Each row of a before or after table is a point. One or more steps were done to the points. Then noise was added and the rows were shuffled. The steps act on how far a point lies along the listed directions, d1 being the first. Name the steps. A step turns or swaps two directions, mirrors them in a line or flattens them onto one, adds a multiple of one to another, or multiplies one. Angles are multiples of 10 degrees, from the lower direction toward the higher: turns from -170 to 170, lines from 10 to 170 but not 90. Use the fewest steps. Two steps may share a direction if one is a turn and the other turns, adds or multiplies; they go together, in the order done. Otherwise the lowest direction goes first.

Directions:
(1): [ 0.48 -0.43 -0.13]
(2): [-0.37 -0.49  0.23]
(3): [-0.24 -0.10 -0.60]
Before (10 x 3)
[[-0.22 -0.26 -0.27]
 [ 0.13  0.06 -0.30]
 [-0.87  0.06  0.39]
 [-0.16  0.17  0.08]
 [-0.60  0.62  0.47]
 [ 0.22 -0.11  0.40]
 [-0.19  0.29  0.54]
 [-0.53 -0.33  0.25]
 [-0.77  0.00 -0.21]
 [ 0.23  0.36 -0.20]]
After (10 x 3)
[[ 0.26 -0.06  0.49]
 [-0.50 -0.29  0.26]
 [-0.07  0.39  0.66]
 [-0.10  0.28  0.04]
 [ 0.22  0.35 -0.18]
 [ 0.12 -0.02 -0.32]
 [-0.75  0.23  0.33]
 [-0.76  0.11 -0.37]
 [-0.43  0.84  0.43]
 [-0.26 -0.29 -0.40]]
Steps: add 0.3 times d1 to d2; multiply d3 by 1.3

Directions:
(1): [-0.16  0.62 -0.41  0.01]
(2): [-0.72 -0.17  0.03  0.16]
(3): [0.02 0.37 0.56 0.36]
(4): [-0.17  0.17  0.31 -0.65]
Before (11 x 4)
[[-0.03  0.00  0.22 -0.23]
 [ 0.14 -0.41  0.45 -0.40]
 [ 0.32  0.14  0.04 -0.19]
 [-0.50 -0.45 -0.55 -0.13]
 [-0.08 -0.21  0.12 -0.42]
 [ 0.44  0.70  0.84  0.30]
 [ 0.85 -0.36 -0.93  0.55]
 [-0.08  0.11  0.04  0.00]
 [-0.21 -0.32  0.43  0.75]
 [ 0.32  0.52  0.06  0.29]
 [-0.17  0.30 -0.58  0.05]]
After (11 x 4)
[[-0.12 -0.22 -0.23  0.60]
 [-0.36  0.57 -0.13 -0.14]
 [ 0.06 -0.25  0.08 -0.18]
 [ 0.04 -0.34  0.28 -0.01]
 [ 0.32  0.12  0.11 -0.13]
 [ 0.56  0.65 -0.71  0.67]
 [ 0.21 -0.56  0.42  0.07]
 [ 0.36  0.39 -0.10 -0.16]
 [-0.03  0.09  0.09 -0.11]
 [-0.62 -0.12 -0.17  0.14]
 [ 0.58  0.22  0.20 -0.15]]
Steps: turn d1 and d4 by 40 degrees; flatten d2 and d3 onto the line at 170 degrees

Directions:
(1): [ 0.15 -0.44 -0.67 -0.36 -0.23 -0.15]
(2): [ 0.02 -0.03  0.45 -0.76 -0.17  0.23]
Before (14 x 6)
[[-0.05  0.31  0.67  0.03  0.00  0.05]
 [ 0.05 -0.04  0.38 -0.24 -0.05  0.08]
 [ 0.19  0.00  1.10 -1.49 -0.23  0.56]
 [-0.14  0.05 -0.34  0.74  0.14  0.06]
 [ 0.15 -0.24 -0.29  0.20  0.08  0.10]
 [-0.14  0.30  0.60  0.34  0.33  0.08]
 [ 0.08 -0.14  0.09 -1.37 -0.12  0.19]
 [ 0.20  0.15  0.61 -0.44  0.05  0.30]
 [-0.04  0.60  1.09 -0.17  0.26  0.16]
 [ 0.23 -0.02  0.25 -0.50 -0.28  0.01]
 [ 0.26 -1.01 -0.94 -0.38 -0.14 -0.26]
 [ 0.11 -0.20 -0.94  0.24 -0.07 -0.68]
 [-0.16 -0.23 -0.12  0.00  0.01 -0.01]
 [-0.20  0.12 -0.02  0.05  0.07  0.10]]
After (14 x 6)
[[-0.09  0.19  0.51 -0.13  0.22  0.18]
 [-0.06  0.32  0.24 -0.26  0.31  0.06]
 [ 0.04  0.06  0.46 -0.03  0.02  0.11]
 [ 0.00  0.50  1.07 -0.34  0.17  0.15]
 [-0.13  0.14 -0.04 -0.08 -0.01  0.18]
 [ 0.07 -0.22 -0.91  0.18 -0.13 -0.70]
 [ 0.18  0.15  0.27  0.02 -0.13 -0.07]
 [ 0.17  0.24  0.53 -0.24  0.11  0.29]
 [ 0.12 -0.32 -0.27  0.14  0.02  0.14]
 [ 0.00  0.42  1.25 -0.27  0.19  0.44]
 [-0.04  0.25  0.66 -0.17 -0.05  0.05]
 [ 0.20 -0.74 -0.82  0.34  0.13 -0.36]
 [-0.20 -0.27 -0.12  0.03  0.01 -0.06]
 [-0.02 -0.26 -0.51  0.19 -0.05  0.14]]
Steps: flatten d1 and d2 onto the line at 140 degrees

Directions:
(1): [ 0.13  0.18 -0.48 -0.11 -0.42  0.51 -0.25 -0.61]
(2): [-0.38  0.32  0.07 -0.79  0.30 -0.10  0.27 -0.32]
(3): [ 0.37  0.36 -0.43  0.35  0.25 -0.54  0.37 -0.31]
(4): [-0.56 -0.11 -0.47  0.01 -0.07 -0.53 -0.56  0.05]
Before (12 x 8)
[[-0.04 -0.22  0.50  0.19 -0.09  0.29 -0.08  0.34]
 [ 0.32  0.02  0.11  0.43  0.11 -0.15  0.11  0.27]
 [-0.01 -0.15  0.18  0.57 -0.14 -0.16  0.02  0.40]
 [-0.11  0.17  0.21 -0.03  0.24 -0.33  0.22  0.00]
 [ 0.24 -0.22  0.14  0.30 -0.04 -0.10 -0.11  0.41]
 [-0.12 -0.01 -0.03 -0.21 -0.04  0.41 -0.26 -0.04]
 [-0.18 -0.10 -0.18 -0.03 -0.40  0.39 -0.36 -0.33]
 [-0.10 -0.01  0.19  0.19  0.07 -0.18  0.26  0.25]
 [ 0.33 -0.21  0.08  0.36  0.08 -0.23  0.07  0.11]
 [-0.32 -0.24  0.04 -0.28 -0.37  0.36 -0.42 -0.01]
 [-0.22  0.32 -0.36 -0.12  0.27 -0.39 -0.11  0.06]
 [-0.07  0.41 -0.60 -0.01  0.13 -0.39  0.17 -0.36]]
After (12 x 8)
[[-0.01  0.51 -0.95  0.22  0.21 -0.68 -0.15 -0.31]
 [-0.17  0.23  0.02 -0.16  0.12 -0.08  0.38 -0.14]
 [-0.81 -0.90  0.65 -0.46 -0.68  0.89 -0.97  0.66]
 [ 0.30  0.16  0.01  0.04  0.46 -0.58  0.48 -0.18]
 [ 0.58  0.76 -1.33  0.87  0.25 -1.13  0.39 -0.64]
 [-0.42  0.12  0.30 -0.16  0.20 -0.33  0.29  0.20]
 [-0.38 -0.65  0.34  0.20 -0.45  0.39 -0.62  0.46]
 [ 0.28  0.42  0.02  0.06  0.52 -0.47  0.58 -0.08]
 [-0.13 -0.02  0.33 -0.34  0.26 -0.18  0.12  0.30]
 [ 0.05  0.47 -0.24 -0.04  0.12 -0.27  0.26 -0.52]
 [-0.52 -0.38  1.05 -0.59 -0.13  0.82 -0.20  0.45]
 [-0.27 -0.43  0.35 -0.12 -0.24  0.73 -0.56  0.44]]
Steps: turn d1 and d2 by -90 degrees; multiply d3 by 3; multiply d4 by 1.6
